Every row gives one point. A path goes straight from each point to the next, and from the last back to the first. The post is the endless flat space through its rows: a point in 2 columns, a line in 3, a plane in 4, and so on, so that a path can go around it. How many times does the path go around the post? Going back the other way cancels.
In the rows, 128 means zero.

Post (1 x 2):
[[129 147]]
Path (22 x 2):
[[ 92  90]
 [138 107]
 [189 124]
 [200 141]
 [180  95]
 [133  74]
 [153 135]
 [153 195]
 [125 197]
 [108 160]
 [115 128]
 [135 119]
 [198 133]
 [166 211]
 [108 194]
 [ 80 183]
 [ 98  77]
 [136  65]
 [158 133]
 [160 200]
 [118 210]
 [100 150]]
Times around: 3

Post (7 x 8):
[[164 133 130 119 142  48 151 107]
 [155 130  58 187 131  95 123  78]
 [112  93 113  48 150  58 137 124]
 [ 86 111 172  66 141  96  69 182]
 [114 172  73 133 148  66 151 157]
 [138 157 162 108 185 173 171 153]
 [127 155  55 189  42 111 140 103]]
Path (7 x 8):
[[131 185  71  91 196  96 117 165]
 [108 192  75  91 126  57 147 122]
 [ 90 171 131 150 156  94  83 111]
 [114 207  72 123  46  85 134 141]
 [194 176  86 127 136 117 163 158]
 [109 103  82 104 172  91 119 152]
 [195 148  52 198 109  42 166 101]]
Times around: 0

Post (13 x 14):
[[121 110 165 129 171  92 146 123 128 169 194 174 106 129]
 [196  93 134  81 134  98  95 104 160 118 132 131  89 112]
 [149 159 182 105 130  78  91 129 108 164 126 140 153 124]
 [128 112 144 104 110 130 180 105 121  97 103 116 112 110]
 [150 111 158 135 148  96 117 140 122 109 113 133 124 185]
 [188  83  93 132 127 135  95 142 168 208  98 114 178 106]
 [148 107 130 151 140 146 104 191 178 112 137 133 161 123]
 [138  66 128 114  76 178 110 174 141 135 158 122  93 103]
 [143  99 135 107 143 162 132 136 163 181  91 148 150 164]
 [143 123 131 161 161 151 116 113 166 155  92 103 156 152]
 [156 125 112 131 101 141 156  89 146 197 152  94 187 174]
 [ 72 117 101 105 135 127 143 120 106 123 193 129 106 141]
 [194 125  96 185 105 172 143 136 124 142 193 164 141 146]]
Path (21 x 14):
[[121 128 141 119 125 162 122 147 118 160 173 106 130 164]
 [249 109  88 111 154 133 112 148 109 198 110 182 162 134]
 [173 107 118 188 130 167 121 136 168 191  93  77 147 141]
 [139 102  67 138 135 125 121 134 152 151 176 101 142 192]
 [127  86 103  74 211  94 141 124 137 183 152 132 126 144]
 [127  88 103 139 145 150 122 120 147 166 213 131 124 112]
 [167  63 109 116 135 170 117 135 121 163 163 155 125 190]
 [172  81 140 126 128 136 188 137 145  93 118 135 127  83]
 [160  63 123 118 111 127 113 153 149 126 146 118 152 169]
 [144  94 160 166 189 137 117 110 102 134 149 164 120 146]
 [ 88 141 152 130 154 153 100 128 106 127 168 105 161 167]
 [117 101 178 153  84 164 123 144 147  59 156 102 149 134]
 [137 112 125 111 179  77 106 105 191 138 117 163 103 144]
 [151 110 167  90 131  92 151 128 171 108  85 102  94  94]
 [178  82 101 117 140 167 116 155 179 129 117  87 134 221]
 [153 142 161 122 142 104 125 155 138 146 171 132 212 175]
 [135  88 153 125 120 142  89 124 175 166 130 122 167  87]
 [106  87 117 116 140 113 150 108 167 194 118 123 124  94]
 [186 102  81 150 167 100 112 136 157 150  91 122 114 154]
 [186 127 164 152 148 102 146 156 104 116 132 186  95  83]
 [175 147 175  93  89 163 164 109 144 137 129 131  77 140]]
Times around: 2

Post (17 x 18):
[[165 143 142 169 167 127 188 190 124 173  82 153  95 102 117 183 123 112]
 [144 133 148 115 118  86 178 132 105 122 133 123 106 118  91 138 168 118]
 [111 126  71 187  92 115  96 139 164 118 179 161 140  89  84  72 114 116]
 [115 166 110  90 124 109 134 146 185 113 104 132 165 141 146 130 113  99]
 [116 121 176  87  69 156 146 139 102 145 106 155 109 144 132 152 103 116]
 [196 121 129 127 140  93 132 191 129 143 133 149 104 145 127  75 102 114]
 [144 122 135 128 121 164 147  55 138 167 126 133 139 115 170 127 146 153]
 [159 126 136 152 122 115 102 102 151  43 150 120 144 118 105  92 131 109]
 [103 175 131 123 191 140 112 162 118 145  94 181 155 136 126 156 178 163]
 [119 100 135 200  93  77 125 137 126 154 122 114  98 190  83 118 120 133]
 [122 147 152  91 124 117 155 165 108 113  52 132 143 128 125  94 152 129]
 [123  86 167 186 121  87 182 215 109 147 149 124  47 162  90 133 106 139]
 [119 104  94 107 153 163 108 159 128 156 103 114 107 110 113 161 175 124]
 [115 131  83 134 144 111  82 181 123 162 111 130  84 163 174  98 152  82]
 [112 113 126 114 132 146 173 115  87 125 125 106 149 100 124 156  89 116]
 [152 120 140 105  95  98 125 189 134 104 117 103 156 108 135 124 123  71]
 [109 127 105 188  85 149 135 130 151 139 178 115 133 147  62  77 116  73]]
Path (23 x 18):
[[ 99 167 109 138  65 112 130 189 185 166 107 170 110 134  64 101 112  91]
 [126 194 122 168 148 135 177 201  85 148 102 181 115 117  57  89 140 170]
 [164  53  74 146  94 150 145 184 162 147 104  89 116  85 113 123  98 109]
 [ 70 100 100 123 121 102 135 152 118 168 143 168  84 172 115 155 106  90]
 [120  90 144 174 191  91 168 143 134 140 129 110 129 123 155 110  82 168]
 [ 96 185 114 133 192 114 191 197 130 249 153 121  87 189  63 136 173 125]
 [164 153 133 137 121 134 133 174 112 161  75 118 149 159 148 108 116 121]
 [114  78  89 177 174 100 150 195 101 151 124 103  87 135  84 121 203 180]
 [105 145 122 184 100  84 119 181 149 145 119 207 107 184  68 125 112  89]
 [ 92  87 126 150  77 116 105 183 172 165 140 179  75 120 110 141 128  87]
 [ 78  91 133 110  75 173 121 150 152 202 105 104 135 187 142 162 144 127]
 [132  89 158 117  88 173 169 195  91 158  81 112 117 110 116 119 139 134]
 [127 141 150 123 150 167 127 144 114 114 100 123  69 147 131 129 173 118]
 [162  93 198 164 133 103 160 147 116 143  99 155 112  59 104  94 103 213]
 [ 84 187  55  77 143  96 153 152 152 160 114 126 170 148  80 114 148  44]
 [170  98  76 191 100 175  78 112 137 120 120 158 152 170 104  76  73  98]
 [139  83 147 143 130 166 150 110 126  76 162 107 103 113 158 135 110 190]
 [ 95 192 140 183 100 103 112 165 168 107 119 156 133 123 124  97 113 101]
 [103 163  78  97 172  89 171 216  62 148  81 140  92 108  70  81 101  98]
 [202 195  78  97 153 120  98 158 105 105 141 168 138  29 160 104 184 100]
 [137 104  97 152 141 155  98 204 125 116 131 110 131 126 105 106 182  89]
 [108 125  80 180 147 106 140 121 140 133 137 127 173 112  78 126 142  83]
 [124 127 188 162 129 152 139 145 133 142 159 145 126 140 124 133 111  92]]
Times around: 1
